Each point is reached from the start by the listed moves, each made 0, 1 or 2 times, or once backwards (-1), plus a little noise. Say if it took an odd or an even number of moves. Then give how often each move was made.
In the rows, zero is written as 128.

Moves:
(1): [118 152 104 115]
(2): [112 140  85 149]
(3): [173 140 108 115]
Start: [120 131 137 139]
Points:
[122 191   7 154] => even (1, 2, 1)
[128 107 160 151] => odd (-1, 0, 0)
[ 64 142 134 139] => even (1, 0, -1)
[104 143  95 161] => odd (0, 1, 0)
[221 132 120 130] => odd (-1, 0, 2)

Moves:
(1): [134 106 144 121 132 131 116]
(2): [137 117 127 134 120 118 145]
(3): [131 152 129 169 149 126 129]
(4): [141 136 140 137 112 146 132]
(5): [130 123 104 149 109 121 106]
(6): [103 135 132 140 118 123 142]
Start: [131 133 130 125 128 139 129]
Points:
[115 196 169 134 109 184 168] => even (-1, -1, 0, 2, -1, 1)
[106 169 149 204 105 138 178] => odd (0, 1, 1, 1, 0, 2)
[ 94 142 115 177 149 120  90] => even (1, -1, 1, -1, 1, 1)
[107 207  94 249 135 121 133] => odd (-1, 0, 2, 0, 1, 1)

Moves:
(1): [117 127 141 121 131 135 122 110 151 135 140]
(2): [133 133 132 129 117 125 120 127 119 130 141]
(3): [122 113 120 130 119 115 135 151 132 132 116]
(4): [143 120 112 132 107 104 142 113 126 122 100]
(5): [141 124 134 133 139 136 123 121 136 100 139]
(6): [124 117 112 115 112 140 125 128 111 118 110]
(7): [113 120 141 132 130 126 114 122 125 130 144]
(8): [122 129 133 132 123 135 129 126 130 129 125]
Start: [114 122 140 116 117 129 114 121 116 137 124]
Points:
[ 83  68 118  84  66 121 102  89 127 134  89] => even (2, 0, 1, 1, 0, 2, 1, -1)
[138  47  56 103  50  85 155 133 103  84   7] => odd (0, -1, 2, 2, 1, 2, 0, -1)
[103 110 114 122 113  89 161 181 148 179  77] => even (0, -1, 2, 0, -1, -1, -1, 0)
[116  90 124 114  71  84 137  78 162 144  75] => odd (2, 0, 1, 2, 0, 0, 0, 0)

Moves:
(1): [139 127 150 122 132 152 167 106 136 132 134 127 125]
(2): [142 146 120 123 131 135 136 116 116 113 125 120 140]
(3): [123 139 132 139 122 127 137 134 150 145 114 151 126]
(4): [108 136 117 113 127 110 138 127 131 128 100 125 134]
(5): [124 151 145 115 118 139 141 115 134 139 132 131 131]
(6): [137 122 119 128 123 141 126 123 113 140 124 128 124]
(7): [141 137 121 134  87 116 129 109 122 104 152 151 119]
(8): [143 136 133 116 153 132 141 127 118 122 145 113 109]
(9): [118 138 126 134 127 113 133 114 109 121 133 135 131]
(10): [151 142 131 113 113 124 120 108 105 115 135 173 142]
(11): [143 132 159 132 102 118 146 138 135 142 135 141 135]
Start: [120 127 122 120 147 119 130 141 127 122 130 133 120]
Points:
[111 232 180  85  53 104 217 111 136 227  27 240 199] => odd (0, 1, 2, 2, 2, 2, -1, -1, 1, 1, 2)
[153 217  92  91  69 116 112  67  84  88 181 227  93] => even (-1, 0, 1, 0, 2, 1, 2, 1, 0, 1, -1)
[102 156 122 101 107  43 140 136 108 139  41 249 196] => even (0, 0, 1, 2, -1, 0, -1, -1, 1, 2, 1)
[190 110 125  98 103 155 157  43  31  99 145 216 155] => even (2, 0, -1, 0, -1, 2, 0, -1, 1, 2, 0)
[131 111  90 157 209 145  95 213 157 136  90  66 130] => odd (-1, 2, 1, -1, -1, 0, -1, 0, -1, -1, 0)

Moves:
(1): [137 120 122 126 141 105 127 145 126 108 149 148 137 151 125]
(2): [132 130 136 135 135 142 138 115 134 121 127 138 131 125 133]
(3): [116 127 114 117 156 124 137 112 132 138 131 119 111 137 117]
(4): [125 111 102 139 105 130 119 123 113 118 135 132 120 124 122]
(5): [135 118 124 131 130 144 132 128 146 133 140 120 128 131 122]
(6): [135 127 137 119 134 112 118 121 125 156 124 134 116 109 107]
(7): [136 128 128 139 118 125 135 126 147 127 145 109 125 132 134]
(8): [136 120 127 142 121 141 112 125 143 131 120 134 116 127 123]
(9): [140 132 148 124 124 140 127 138 126 133 120 126 122 129 120]
(10): [142 127 123 135 134 136 122 130 121 127 123 129 136 128 115]
(11): [160 126 125 142 142 132 142 128 131 127 136 117 132 132 142]
(12): [131 129 141 128 137 122 123 142 135 128 138 124 121 125 129]
Start: [119 135 137 123 128 129 130 126 120 141 131 121 132 125 125]
Points:
[122 126 162 109 147  81  79 141  92 158 127 200 144  85  70] => even (1, 1, -1, 0, 0, 2, -1, 0, -1, 1, -1, 1)
[153 109 100 121 187  45 181 124 170 135 249  98 129 179 131] => odd (2, 0, 1, 0, 1, 1, 2, -1, -1, -1, 1, 0)
[232  79 118 187 112 114  89 142 207 181 196 105 116 120  84] => even (1, -1, -1, 0, 2, 2, 2, 2, -1, 1, 1, 0)
[245  97 155 194 112 208 148 129 142 104 148 148 148 142 136] => even (1, 2, -1, 1, 1, 0, 0, 1, 2, 0, 2, -1)
[187 107 178 143 150  89  80 185 174 140 181 150  92 149  86] => odd (2, 0, 0, 0, 0, 1, 1, 2, 1, 0, 0, 2)
[117  86  66 150  91 143 121  73 106 143 149 144 119 100  97] => odd (0, 1, 0, 2, 1, 1, 0, 0, -1, 0, 0, -1)
[ 80  95  94  64 133  50 103 119  45 151 151 196  96 131  39] => odd (2, 0, 1, 2, 0, 2, -1, -1, 1, -1, -1, -1)
[218 144 186  80 246  58 128 188 100 189 161 128 129 153  44] => even (2, -1, 1, -1, 0, 2, 0, -1, 2, 2, 1, 1)

Moves:
(1): [135 131 121 129 135 122 126 136 128 122 134 127 128 132 127 124 131 132]
(2): [120 129 124 118 125 138 134 129 126 125 123 138 133 131 130 126 131 126]
(3): [129 125 137 123 138 132 130 131 121 126 128 129 124 128 120 131 119 126]
(4): [117 123 133 130 134 132 130 126 125 136 123 122 138 131 140 128 129 137]
(5): [146 129 138 139 125 142 121 130 128 124 130 136 127 134 129 122 137 130]
(6): [131 128 141 127 112 125 113 131 139 119 122 112 122 127 138 124 131 126]
(7): [125 123 106 127 122 129 133 135 129 115 124 138 104 106 128 120 127 137]
(8): [128 126 136 123 123 118 131 129 129 131 123 130 134 132 131 125 125 120]
(9): [134 133 139 124 132 121 131 135 134 136 113 127 134 122 116 138 125 128]
(10): [128 129 124 143 134 123 121 118 129 124 117 136 122 140 139 142 122 125]
(11): [123 137 134 139 114 134 140 127 134 131 112 131 116 124 124 124 146 122]
(12): [122 119 128 138 122 142 114 139 124 124 118 115 136 126 121 118 138 128]
(13): [139 128 117 128 143 124 121 121 121 131 142 121 130 124 116 110 125 146]
(14): [121 128 122 112 115 104 139 138 113 123 127 127 130 124 136 136 125 138]
(15): [139 137 136 124 133 136 129 136 124 130 128 119 130 114 125 118 120 128]
(16): [133 122 121 121 131 123 128 124 124 131 119 125 124 133 133 142 128 130]
(17): [107 127 122 129 126 146 138 135 123 146 134 129 132 141 121 125 121 115]
(18): [140 131 128 130 124 119 140 106 138 117 141 124 121 139 125 125 116 139]
Start: [125 125 117 146 135 122 122 140 124 113 133 131 127 130 127 131 127 135]
Points:
[ 99 105 138 127  86  88 155  88 105  98 137 126 136 226 182 166  97 149] => odd (-1, 1, 1, 1, 1, 1, -1, 1, -1, 1, 0, 0, 0, 2, -1, 1, 1, 2)
[ 91 117 124 162  72 151  95 194 112 125  17  97 141 150 154 118 203 127] => odd (1, 2, -1, 1, 1, 2, 0, 1, 1, 1, 2, 2, 1, 1, 0, 2, 1, -1)
[107 162 124 115  46 153 178 186 101 122 143 123 117 101 143   7 154 155] => odd (0, 2, -1, 1, 2, 2, 1, 2, -1, -1, 2, -1, 2, 2, 2, -1, 2, 0)
[ 75  87  34 139 101 135  85 192  93  76 101 103 121 148 183  77 111 150] => even (2, 2, -1, 1, 0, 2, 2, 2, -1, 2, -1, 2, 1, 1, 1, 1, 2, 0)
[ 51 129  79 118 107 142 165 146 115 136  90 145  97 117 153 107 155 121] => odd (0, 2, 0, 1, -1, 1, 1, 1, -1, 0, 2, -1, 1, 0, 0, 1, 1, -1)
[ 77 108 160  72 107  76 162 160 106 123  51  86 177 159 161 211 110 151] => odd (0, 2, 1, 2, -1, 1, -1, 0, 2, 0, 0, 1, -1, 2, 0, 2, 0, 1)
[123 100 179 117 140 164 122 177  94 167 111  82 205 163 155 131 110 114] => odd (0, 0, 0, 2, 1, 0, -1, 2, 0, -1, -1, 1, -1, 0, 2, 2, 1, 0)
[ 73 151  77 168 109 188 141 157 161 137  54 193  64 107 115 153 132  83] => odd (-1, 2, -1, -1, 0, 1, 2, -1, 2, 2, 1, -1, 0, -1, 0, 0, 2, -1)
